Every row gives one point. The points of each table are mixes of a few directions, plus a little noise. Count the directions of each table, and those that both share. Where both have some left over, give the other angles between the two spaces (their principal angles), to ten degrees, smallest first.

First (5 x 2):
[[-32 -17]
 [ 12   6]
 [-32 -17]
 [ 27  15]
 [ 25  14]]
Second (6 x 2):
[[ -1 -36]
 [ -1 -24]
 [  0  -2]
 [  2  60]
 [  0  -5]
 [  0   7]]
Directions: first 1, second 1, shared 0; angles 60

First (8 x 4):
[[  5  -2   2  -6]
 [  1  -1   0  -2]
 [-14   7  -8  22]
 [ -5   3  -2   7]
 [  1   0   1  -2]
 [-13   7  -8  22]
 [-15   6  -8  22]
 [ 41 -18  22 -60]]
Second (6 x 4):
[[-10  -6  -4   5]
 [-13  -9  -6   7]
 [-33 -23 -14  18]
 [ 34  23  15 -19]
 [ 27  18  12 -14]
 [ -4  -3  -2   2]]
Directions: first 1, second 1, shared 0; angles 50

First (8 x 8):
[[ -9  15 -26 -22 -21  -3  27   1]
 [ -4   8 -12 -10 -10  -1  12   1]
 [ -8  13 -23 -21 -19  -3  25   0]
 [ 20 -32  56  48  46   7 -60  -2]
 [ 15 -25  44  37  35   5 -45  -2]
 [ -2   3  -3  -3  -3  -1   4   1]
 [ -4   6 -12 -10 -10  -2  12   0]
 [ -8  13 -24 -20 -19  -3  25   1]]
Second (8 x 8):
[[ 27  -5  39  17  14  -9 -39  12]
 [  5  18  22  -7 -31  -2  12  17]
 [-29  24  -1 -14 -39  16  56  11]
 [ -6 -37 -38   8  31   3 -25 -43]
 [ 12  -7 -41 -23  -8 -18 -13 -20]
 [-15  -2   4  19  37  12   7   8]
 [  0  17  14   4  11  -2  11  29]
 [  5  -8  -3  -5 -17  -1  -9 -16]]
Directions: first 1, second 4, shared 1

First (9 x 11):
[[ 52  -9   4  40 -22 -36 -21   0 -38  38  31]
 [-32 -15  12 -27   2   1  29  -2  19 -28 -13]
 [ 37  -9 -16  41  -6 -19   7 -10 -26  33  44]
 [-20  18   7 -28  14  11  10  11  16 -32 -23]
 [ 18 -47  -6  25   7  -2 -25   4 -33  20  11]
 [ 20 -22  10  25 -45 -24 -32 -16 -13  47  11]
 [-20  34   3 -30  16   7  34   6  25 -40 -11]
 [-22  30   5 -31  20  23 -10  19  17 -34 -37]
 [-34  21 -20 -15  13  36   7 -12  32  -9 -12]]
Second (11 x 11):
[[-23  -9  25 -14  41  -4 -20   8  49 -24 -45]
 [ -2 -29 -12  17  -3   1  10 -38 -13  24  38]
 [ 30  12  -7  -1   8  21 -15  -7   8   4 -19]
 [ -6  37   6  14   3  21  29  -6  18 -44  18]
 [-44  -6  32 -17 -14 -38  -1  -1  10  -6   1]
 [ 23 -17 -28   3  10   8  -6  36 -25  17 -14]
 [ -9 -17  -1  14 -25  -8  15 -55 -15  23  54]
 [ 32   4   6 -12  39  25 -42 -13  44   1 -58]
 [  2   4 -26  28 -17  13  42   1 -35  -5  54]
 [-28 -12  18 -21 -35 -46  -6  14 -23  20   5]
 [ 26  30 -12 -11  -6   8  -5  60 -17 -12 -33]]
Directions: first 5, second 5, shared 1; angles 30, 40, 40, 60

First (9 x 14):
[[ -5   0 -14  15  -3  11  -6 -18   2 -16  -9   5  -8  -6]
 [ -1   0   5  10  -1 -10   3  16  -2  -3   4  -3  -2   4]
 [-16 -19  12  21   1 -12  -9  24  -4  -8   2   3 -31  -5]
 [ -8   0  -3  -5  25  25  -3  -2   1   5   2  -2   5   8]
 [ 14  12  -7  -2 -17  -9   8 -13   1  -1  -8  -1  13  -3]
 [  1  13   0  -3  23  14  20  -9 -11   1 -22  -4   1  -3]
 [ -3 -16  -1  13 -10 -11 -19  22  10  19   2  -4  10  17]
 [ -1  -2  -3 -10   7  11  -1 -14  -1  10 -13   2   0  -3]
 [ 18  13  11 -39 -26 -18   7  -6   3  -8  44   4  11  -8]]
Second (10 x 14):
[[  0   1   0   0   3   1   1   1  -1  -1   1  -1   1   1]
 [ -1  12  -1   3  20  12  10   5  -3  -7   5  -5   8   7]
 [  4 -36   2  -8 -60 -38 -31 -16  10  19 -14  17 -26 -22]
 [ -3  26  -1   5  44  28  22  12  -7 -14  11 -12  19  15]
 [ -1   8   0   1  14   9   7   4  -2  -4   4  -4   6   5]
 [  0  -3   0  -1  -5  -3  -3  -1   1   2  -1   1  -2  -2]
 [  0   2  -1   1   5   3   2   1  -1  -1   1  -1   2   2]
 [  1 -15   1  -3 -23 -15 -12  -6   4   7  -6   6 -10  -8]
 [ -1  13   0   3  21  14  11   6  -4  -7   6  -6  10   8]
 [  1 -11   1  -2 -17 -11  -9  -5   3   6  -4   5  -7  -7]]
Directions: first 6, second 1, shared 1

First (11 x 20):
[[  7 -27  16  -6  18 -25  12   1 -36  -1 -20  17  31  -1 -26  20 -20  55
  -16  -2]
 [ 10   4 -13  -1 -17   5  14   3  -7  -9  25 -31 -13  -7  12  -7  12   8
   -1   2]
 [  6   2  -9   7  -8  -4  16  16  11  -9  16  -3   0  -5  -8   0   6 -11
    2 -15]
 [ -4   0   2 -11 -11  10  18  21  42 -19 -31   7  -2  -1  15 -15 -17 -51
   -8 -23]
 [ -3 -15  -6   8  23  16  -3 -28 -25   1 -26   9 -12  14  -5  -9  -1  -7
   -3  -7]
 [ 15   3  -9  23  22 -16   3  11   2  17  20   1   1 -14 -17   0   5  -9
   11 -26]
 [-16   3   5  -4   1  15 -37 -41 -33  14   2   1  -9  18   5   7  14  32
    6  46]
 [ -1   8 -16  -2 -42  10  27  15  13 -33  33 -14  -9   4  -3   1  20  -7
   -1   4]
 [ -7  13  17  -2   5 -19 -32   1   1  25  16  14  19  -5  -9  21   1  29
   11  27]
 [ -3  15  22  -9  25 -10 -48  -7  12  45 -17  -2   5 -13  29  -3 -16   0
   10  17]
 [ -3  -7 -10  -4 -17  19  30   9  20 -32 -19   1 -11   8   6 -15  -3 -40
  -10 -22]]
Second (9 x 20):
[[ 10  12  -6  10   8  -8  -7   8   9  17  22 -14  -5 -14   6  -5   6  -8
   10  -8]
 [-22 -23 -12 -16 -47  36  29 -36 -51 -60  -1   2 -11  44 -17  11  23  43
  -20  40]
 [  7   9 -10   8  -2   0  -2   1  -1   7  25 -18 -10  -7   5  -4  12  -1
    7  -1]
 [ 13  16  -9  10   9  -4  -9   7  13  22  22 -25 -13 -19  19 -13   6 -18
   11 -12]
 [  3   2  16   2  24 -21 -11  18  23  22 -18  21  19 -13  -5   4 -20 -13
    4 -17]
 [-16 -18  -6 -11 -32  22  20 -24 -37 -43  -2   7  -3  32 -18  12  15  34
  -14  29]
 [ -3  -5  14   1  13 -18  -3  11   7   7 -12  29  23  -2 -21  15 -13   6
    0  -6]
 [  5   5  11   1  22 -13 -12  14  25  22 -18   7   8 -15  10  -6 -19 -23
    4 -18]
 [  2   3   2  -5   6   6  -4   0  13   6 -17  -9  -7  -5  22 -14 -10 -21
   -1  -8]]
Directions: first 6, second 3, shared 3
